Each row of a before or after table is a point. One or more steps were done to the points. Then noise was added and the rows were shuffled. The steps act on columns, c1 being the first. What was done? A step turns or swaps two columns, mirrors them in a line or flattens them onto one, adds a multiple of one to another, or multiplies or shifts one. Angles are multiples of 10 degrees, from the lower column toward the higher: turns from -170 to 170, lines from 10 to 170 but not 90. Use the fewest steps. Two steps may share a column if one is a turn and the other turns, adds or multiplies; they go together, in the order done. Otherwise the lowest column goes first.
In the rows, 100 means zero.

Before (10 x 3)
132 142 73
138 88 108
113 66 88
135 88 107
140 93 140
147 140 83
58 146 146
109 112 76
89 52 139
110 97 105
After (10 x 3)
151 109 90
155 83 141
119 106 99
153 139 93
119 76 111
143 108 90
68 145 144
101 139 57
121 86 65
140 70 146
Steps: shift c1 by 10; swap c2 and c3

Before (10 x 4)
78 161 162 56
89 171 71 117
57 114 108 119
116 147 67 120
119 90 102 112
55 111 73 90
86 82 145 75
120 92 98 102
75 72 71 81
80 104 128 64
After (10 x 4)
117 87 89 97
102 173 93 67
59 122 80 101
82 84 109 151
124 143 92 61
88 164 120 172
119 90 99 97
82 108 123 138
57 119 118 78
71 76 128 80
Steps: turn c1 and c2 by -10 degrees; turn c3 and c4 by 110 degrees

Before (10 x 8)
70 95 77 87 98 153 95 90
111 82 107 118 90 125 109 110
104 130 84 117 120 84 105 131
71 115 107 67 93 132 101 83
74 100 79 100 103 122 78 90
100 114 84 135 142 114 118 140
92 96 92 132 147 86 120 121
107 93 79 111 91 103 139 111
75 86 97 140 87 117 125 126
83 135 91 92 98 133 95 56
After (10 x 8)
113 143 113 128 140 84 89 109
59 135 90 180 128 85 100 125
106 179 120 163 95 100 82 131
116 131 79 133 114 87 106 109
54 165 72 42 103 80 105 83
74 183 85 27 96 68 103 56
100 165 104 197 97 79 54 139
52 145 85 71 97 43 105 86
86 147 113 164 94 106 48 123
57 149 100 83 80 71 113 90
Steps: multiply c1 by 1.6; shift c2 by 50; turn c3 and c6 by 140 degrees; add 1.5 times c8 to c4; turn c5 and c7 by -120 degrees

Before (13 x 9)
106 95 92 116 110 97 83 96 85
92 96 93 135 130 90 70 168 92
101 108 81 106 124 87 101 115 114
159 103 174 101 127 110 113 101 111
93 84 133 100 122 106 102 119 81
96 72 87 97 110 115 97 110 99
110 82 81 97 135 84 93 99 99
94 111 81 125 132 125 85 123 101
96 94 92 121 128 88 119 104 96
99 102 103 98 51 94 107 93 102
111 36 86 103 120 87 117 94 79
114 95 90 119 89 103 82 151 81
96 79 138 146 113 116 70 117 114
After (13 x 9)
89 107 111 100 77 82 98 111 114
79 82 107 93 67 88 99 100 97
88 112 114 95 68 128 76 124 97
105 103 100 104 146 92 105 92 100
127 91 80 102 74 106 103 121 72
94 70 107 94 85 117 103 106 101
97 90 110 120 75 87 81 108 96
102 101 6 112 75 112 104 100 112
86 96 99 83 110 105 79 151 81
83 30 98 118 83 87 100 91 77
87 95 100 85 90 97 78 94 82
122 83 74 79 86 117 48 118 115
106 101 112 77 71 91 60 166 91
Steps: turn c1 and c3 by -140 degrees; turn c4 and c7 by -80 degrees; multiply c5 by -1
